Each point is reached from the start by the listed moves, each made 0, 1 or 2 times, or once backwards (-1), plus a little noise. Is the number of moves made odd or even? Then give how often each move was made.

Moves:
(1): [  7 -18]
(2): [16  8]
Start: [14  5]
Points:
[14  7] => even (0, 0)
[39 39] => odd (-1, 2)
[ 60 -16] => even (2, 2)
[-3 -1] => odd (0, -1)

Moves:
(1): [15  0 -3 -2 -3 -3 -2]
(2): [ 6 11 -1 -3 -3 11 -1]
(3): [-6 -2 16  3  9  1 -8]
(4): [ 5  9 -9 13  4 -7  4]
(5): [ 1 -5 -9 -2 18  4 -2]
(6): [ 0 -4  1 15 -3 17  0]
Start: [  6   6  -6  -4  -7 -10  -4]
Points:
[  5  26 -20  51  -5  24   6] => even (-1, 1, 0, 2, 0, 2)
[ 37  38 -27   3  -2 -33   2] => odd (1, 1, 0, 2, 0, -1)
[  4  45   5  39 -15  15  -2] => even (-1, 2, 1, 2, -1, 1)
[ 15  -1  19  28 -26  18 -10] => odd (1, 0, 1, 0, -1, 2)
[ -4 -10  17  -4  36  35 -27] => odd (0, 1, 2, -1, 2, 1)
[ 34  19  -2  12  -8 -60  -3] => even (2, -1, 1, 2, -1, -1)

Moves:
(1): [ 2  2  7  2 -8 -4 -8 -6  7 -3  2 -2 10]
(2): [ -5   6   5   6  -2 -18   8   4 -14  -2   2   6   1]
(3): [ -3  -2  16   5   1   1   1   2   8 -11   4 -11 -11]
(4): [-7  2 -4 -1  6 10 13 -5 -3  2 -2 -5  5]
(5): [  1  -1  -5 -12  11  -5  -4  -2   3  -2  16   6  -5]
(6): [12 12 -1 -3 -2  9  8 -1 -5  0  6  4  4]
(7): [  4 -10  -3  -4  -4  -6   0   5  -2   0  -1  -2   3]
(8): [ 6 -9  2  1 18  1  2  6 -7  6 -3 -3 -4]
(9): [ 8  1 -1  0  0 -5  2  7  6  7  8 -3  2]
(10): [-3 -5 10  0 -2 -6 -1  2 -4 11  1 -5 -5]
(11): [ 1  1  5  8  1  5  2 -1 -1 -4 12  0 -4]
Start: [ 1 -9 -2 -2  0  0 -9  5 -6 -1  3  2  3]
Points:
[ 26   1  20  -9  -9 -22 -14  24  -1  37  17  -4  -4] => even (0, 0, 0, -1, 0, 1, -1, 0, 2, 2, -1)
[ 34 -22   2 -27  20 -23 -12  12 -17  33  58   7   5] => odd (1, 0, -1, 0, 2, 1, 1, 1, 1, 2, 1)
[ -5   3 -19  17  27  43  26  -6 -25   5 -11   1  20] => even (0, 0, -1, 2, -1, 0, -1, 1, 0, -1, 1)
[  3   3   9 -14 -20  -3 -17 -10   7 -30  26   1   6] => odd (1, 0, 1, 0, 1, 1, 1, -1, -1, 0, 0)
[ 15  11  24  -5  32   7  53  28 -36  40  21 -20  -9] => even (-1, 1, 1, 2, 0, 2, -1, 1, 2, 2, -1)
[-27  -6  48  21  21 -44 -15   3 -12 -48  60   8 -47] => even (0, 2, 2, -1, 2, -1, -1, 0, -1, 0, 2)
[  8 -28 -18 -17  29  -1  16  26 -19  22  -9  -8   1] => even (-1, 0, 0, 1, 0, 0, 1, 1, 1, 0, -1)

Moves:
(1): [15 -3 -3  0  8  4  3 -6  3 -3  3  2 -3 -5 -9  1 -1 -2  5]
(2): [ 0 15 -4  2  9  3  8  5  3  3  3 -3  3  0  3  5  5  0  3]
(3): [ 1 -3  5 -1 -1  8  2  3 -6  5  3  0  0  2  3  4  0  6  3]
(4): [-4  0 -3 11  3 -2 -7 -2  5  0  5 -1  3  3  0  4 -3  1  3]
(5): [-8  2 -2 -1 11 -3 -2 -4 -4  4  1  1 -3 -2  2  5 -2 -2 -4]
(6): [  0  -2 -11  -2   0   4   1   0  -2   5   5  -1   0  -2  -4  -2   1   7
  -1]
(7): [ 2 -5  1  6  1 -4  9 -3 -2  5 -1  5  3 -4  1  1 -1 -4  3]
(8): [ 0 -4  2 -2  4 -2 -1  8 -1  5 -4 -2 -6  6 -2 -7 -2 -4 -5]
(9): [ 2 -3  3 -5  3  1  1  3  8 -1  2  1 12 -1 -1  1  0  2 -2]
(10): [ 5  1  2 -7  1  4  3 -8 10 12 -6 -5 -3  1  4  8  0 -8  2]
(11): [ 2 -1  1 -3 -5  1  5  0  1  8 12  3 -5 -3 -1  4  0 -4 -9]
(12): [-1  2 -3  1  1 -7  0  1  1  4 -3 15 -7 -7  3 -1  0  7  1]
(13): [ 2  3 -4  0  5  1  1  0 -8  3  1  2  9 11 -1  9  4  0  0]
(14): [ 1 -1  1  1  1  0  5 -4  4 -3  1 -1 -3  9 -2 -5  1  4  0]
(15): [ 3 -2 -3 -6  7  1 -5 -3  2 -5  5  0  1  0 13 -2  0 -2 -1]
(16): [  4  -2  -5  -4  -1   2   4   6   7  -7  -4   1  -9  -3  -1  13 -11  -6
  -4]
(17): [-2 -6 -2  0  1  1 -2  1  1 -4 -3  0 -1 -3  0  3 10  1 -1]
(18): [  6   2   3  -2   1  -6   0   0 -10   0  -2 -12   5  -5   8   2  -1   6
  -7]
Start: [ -4   4   8   0   7   4 -10  -5  -4  -1   4   6  -1  -1   3   5  -5   4
   4]
Points:
[ -1  25   8  32  37  12   9   1 -22 -13   7   9 -12  33 -13  28 -23  20
  25] => even (1, 1, 2, 1, 1, -1, 0, 0, -1, -1, -1, 0, 1, 2, -1, 1, -1, 0)
[-11   0  -8   8  29  -5 -10 -22  -3 -18  45  27  -7  27  11  58 -40 -10
 -22] => even (0, -1, 0, 2, 2, -1, 0, -1, 0, -1, 2, 0, 2, 2, 1, 2, -1, 0)
[ 24  47   7 -23  60 -21  16   2 -37  38  24   2   4   6  30  11   6 -11
 -31] => odd (1, 2, -1, -1, 1, -1, 0, 2, 0, 0, 2, 1, 2, 0, 1, -1, -1, 2)
[  7  10   6  33  13 -16  16  -9 -25  30  38  41 -23 -42  12  -1  -1  23
   5] => odd (1, 1, 1, 1, 0, 0, 2, 0, -1, -1, 2, 2, -1, 0, 0, -1, 0, 1)
[ -1  28  -3   4  59  20  11   3   4  40  13  36 -44  43   5  36  16   1
  13] => even (1, 2, 2, 1, 1, -1, -1, 2, -1, 1, 1, 2, 2, 2, 0, 0, 1, -1)
